Each row is a point. The last column is the point's height on a tilted bowl or saddle (a function of degree 2), plus a little noise. Along how many of its main directions does it bend up, bend down or stay straight?
In the rows, zero is written as 128.

Points:
[[142  90  92 161]
 [165 133 117 146]
 [184 100 116 164]
 [163 165 107 157]
 [189 133 103 161]
 [172 188  86 190]
 [161 120 131 144]
 [124 140 137 142]
 [123 134 102 149]
 [166 133 153 142]
 [169 162 166 140]
 [ 78 131 185 185]
 [ 46 121  78 157]
 [137 155  96 159]
 [138 111 143 146]
 [156 122 121 145]
 [185  70 131 187]]
Directions: 2 up, 0 down, 1 straight

Points:
[[101 184 174 101  93 116 131]
 [125 206 129 160  80 148 143]
 [169 104 126  97 125 117 149]
 [133 136 125  99 144 103 128]
 [158 137 158 127 175 153 128]
 [177 123  77  99  99  88 158]
 [ 70 144 122 128 147 167 173]
 [ 57  36  86 128 122 136 207]
 [167 164  99 143 157 169 109]
 [167 127 148 153 131 116 149]
 [173 105 127 126 195 137 130]
 [136 143 140  70 145 124 121]
 [162  58  68 140 158 153 208]
 [161 113 194 114 128 158 134]
 [149 139 164 142  61 121 123]
 [160 163 144 100 125 122 113]
 [207 104 124 154 134  82 193]
 [117 121 171 140  74 142 138]
 [176  73 122 123 129  77 198]
 [166 159 126  60 145 168 108]
 [ 91 109 139 156 153 160 146]
 [134 143 110 178 162 139 133]
 [157 134 160 196 111 200 154]
 [ 72 135 121 131 112  97 148]
 [115 165 106 128 145 164 149]
 [135 129 140 147 101 169 156]
 [127 172 138 104 114 125 128]
 [168  97 100 158 139  99 180]
 [148 103 130 119 108 104 155]
 [101 128 127 110 159 111 134]
 [120  73 121  93 145 108 155]
 [111  75 133 134 145 162 160]
 [127 137 121  81 131 105 128]
 [134 129 123 128 180  69 134]
 [113  82 133 202 166 122 148]
 [107  94 125 185  95  40 165]
 [237 113 103  50 147 113 127]
 [140 162 137 179 154 137 140]
 [ 74 104 150 136  84  68 121]
 [175 141 132  86 137 137 115]
 [114  63 141 116 190 101 129]
 [122 170 130 124 144 198 153]
 [126 165 126 161  97 138 147]
 [110  91  77  77 145 200 214]
 [157 105 131  82 129 154 147]
 [ 82 113  89 135 129 101 159]
 [ 60 206 112 104 125 129 201]]
Directions: 2 up, 2 down, 2 straight

Points:
[[153 133 159 134 202 141 111 132 151]
 [102 110 130 183  96 138 165 143 105]
 [138 200 140 168 186 147  96 113 192]
 [149  98 120 144  87  91 107 119 150]
 [135 173 152 146 156 139  45  94 193]
 [141 116 170 116  99 159 183 149  92]
 [188 153 107 101 120 103  76 222 150]
 [111 112 178 139 131 165 179 161  84]
 [ 45  91 119 131 110 138 131 166 105]
 [153  12 132  93 145 153 118  87 215]
 [ 97 156 129 187 124 101  93 118 165]
 [185 121 119 119 126 163 135 122 116]
 [162  87  91 138  81 137  76 125 154]
 [139 132 157 134 106  95  83 180 125]
 [ 91 100  65 154 127 101 127 152 150]
 [ 81 132 125 187 124 118  98 178 139]
 [174 111 161 117 146 138 201 102 150]
 [134 127 165  97  75 156 101 128 134]
 [143 147 104 158 159 108 110 110 151]
 [142  67 171 120 100 198 150 164  87]
 [139 132 131  31  87 117 122 163 104]
 [124 108  60 142  93  99 160 155 151]
 [129 115 149  85 161 146 148 112 145]
 [131  69 143 159 156 120  79 121 136]
 [103  92 116 173 116 162 137 152 101]
 [ 94 138  82 170 120 156 196 114 117]
 [131 180 155 108 146 106 157 120 157]
 [135 159 164 143 112 130 157 151 123]
 [ 96 124 120 117 126 151 137 154 107]
 [111 126 135 153 135  86 135  83 149]
 [130 115 157  92 123 127 119 118 129]
 [182 194 152 116 159  95 120  74 204]
 [158  95  76 103 186 131 142 121 178]
 [ 84  52  61 183 145 126 109 155 157]
 [148  91 106 123 132 120 188 138 120]
 [114 111  98 117 200 160 148 161 157]
 [122 164 168 143 139  41 102 141 172]
 [134 163 103 152 134 159 124  80 151]
 [ 92  40 149 118 187 154  88 160 145]
 [198 125 104 115 148 104 134 174 145]
 [121 124 208 122  99 125 159  92 180]
 [104 143 156 126 147 142 168  73 158]
 [159 139 131 145 104 150 109 195 110]
 [217 153  96  91 127 139 160  86 158]
 [119 128 165 146 183 174 160  87 163]
 [107 200 151 109 137  84 154 197 170]
 [ 99 193 142 167 114 129 138 127 168]
 [147 124 138 121 187 111  83 142 145]
 [174 160 114 142 188 179 111  85 165]
 [128 156 187 157  87 176 109  54 237]
 [155 109 199 118 118 153  71 184 110]
 [110 192 158 127 161 127 138 144 165]
 [152  93  70 108  94 128  91 118 151]
 [120 114 107 135 179 158 167  64 165]
 [121  64 148  63  96 153 124 108 144]
 [161 118 129  75 123 110 144 101 146]
 [ 81 155 108 126 127 137 191 142 118]
 [ 97  99 117 183 179 129 150 164 112]
 [144 118 108 107 142  76  94 135 146]
 [134  94 114 131 152 114 135  85 149]
 [154  96  78 132  85 159 112  97 145]
 [119 131 177  65 101 107 139 117 138]
 [173 154  68 112 128 160 147 159 136]
 [131 158 118 200 146 165  94 120 156]
 [ 84 136 142 132  78 159 143 134 118]
 [ 36 114 139 137 136  76 168 137 114]
 [147 154 128 136 114 106  80 148 144]
 [202 152 160  90 100 102 122 149 147]
 [190 170  95  79 116  82 138 126 173]]
Directions: 4 up, 0 down, 4 straight

Points:
[[ 83 122 156 158 202 146 120 118 136]
 [131 109 129 168 104  99 149 144 102]
 [145 161 112 139 106 161 163 156 111]
 [164 130  83 194 124 159 182 149  51]
 [142 112 186 172  66 109 121 150  93]
 [129  87 161 152 137 113 138  94 122]
 [150 191 148 181 114 150 166  92 107]
 [129  78 147 157  90 131 114  91 119]
 [139 191 130 140 121 172 123 112 122]
 [106 104 109 121 144 105 132 116 117]
 [131 152 110 184  88 166  89 164 102]
 [139  97 136 143 139 180  55 156  91]
 [ 99 159 116 132  79 178  97 137 127]
 [169 118 110 120 114 136 158 125 129]
 [164 167 162 124 111 161 181 141 120]
 [ 87  56 142 104 221 178 112 171  40]
 [128 119  82 130 125 112  92 144 102]
 [171 123  96 103 135 109 159  97 123]
 [174 154 116 128 114 145 110  63 124]
 [ 97 125 179 124 114 106 133 147 118]
 [120 100 154  98  88  79 131 131 106]
 [124 109 203 147 165 113 166 112 108]
 [159  73 152  99 134  90 127  81 117]
 [110 119 135 163 163 119  74  66 152]
 [130 142 139 114 164  95 100 152 104]
 [126 111 146 157  52 144  97 106 124]
 [122 124  40 174  82 159 123 163  64]
 [152 143 162 146  88  73 173 141  80]
 [135 181 130 136  87 136 186 149 116]
 [143 206 110 154 115 160 132  55 113]
 [110 138  87  98 144 190 116 125  97]
 [110  82  86  94 164 137 184 104 115]
 [157  91 166 142 168 121  41 146  89]
 [ 71 142 129  98 112  85 161 124  99]
 [125 115 130  75 145 178 169 138 140]
 [115 160 181  97 141 127 162  90 148]
 [175 156 133 131 112 118 112  70 123]
 [112  83  99  86 113  87 144 162  97]
 [164 135 120 169 116 167 183 104  92]
 [148 145  91 129 164  56 129 155  70]
 [119 110 178 157 154 115 107 126 126]
 [159 142 146 144 124 171 115 108 120]
 [146 101 120 128 174  90  80 138 104]
 [140 124  71 145 191 108 177  69 108]
 [127 145 137  70 178  80 135 149  80]
 [218 105 155 169  81 105 202 127  46]
 [114 125 139 138  94 169  91 104 131]
 [191 100 182 104 150 174  61  92  76]
 [136 142 125  83 124 115  96  66 127]
 [123 167  78 161 115 136  74 139  96]
 [118 129 190  78 174 124 112 120 113]
 [189 106 139  97  54 172 126  73 163]
 [138 128 167 130 114  92 125  66 123]
 [158 150 156 111 155 103 174 191  73]
 [ 80 107 127 145 132 136  96 119 124]
 [155  82 132  73 152 139 135 139 126]
 [137 153 135 139 131 145 177 138 117]
 [193 136  51 183 106 188  91 128  44]
 [127 161  95  88 167  81 117 106  93]
 [ 82 127 108 119  98 150 192  84 121]
 [164 124 130 128 123  83 180 104 105]
 [108 174  73 135 178 165 126 179  46]
 [141 225 142 139 202 172  94 127 100]
 [138 176 136 116 169 110 129 152 107]
 [142 179  99 172 176 194 153 117  64]
 [133  66 183  89  72 124  99 160 123]
 [165 147 106 149 150 183 102 123  89]
 [107 137 148  71 117 110 153 103 139]
 [126  73 159 112 115 180 147  67 140]
 [131 145  90 152  80 152  65  95 105]
 [ 73 123 151 148 136 145 165 146 115]
 [116 102 121 102 150 106 138  74 131]]
Directions: 1 up, 5 down, 2 straight
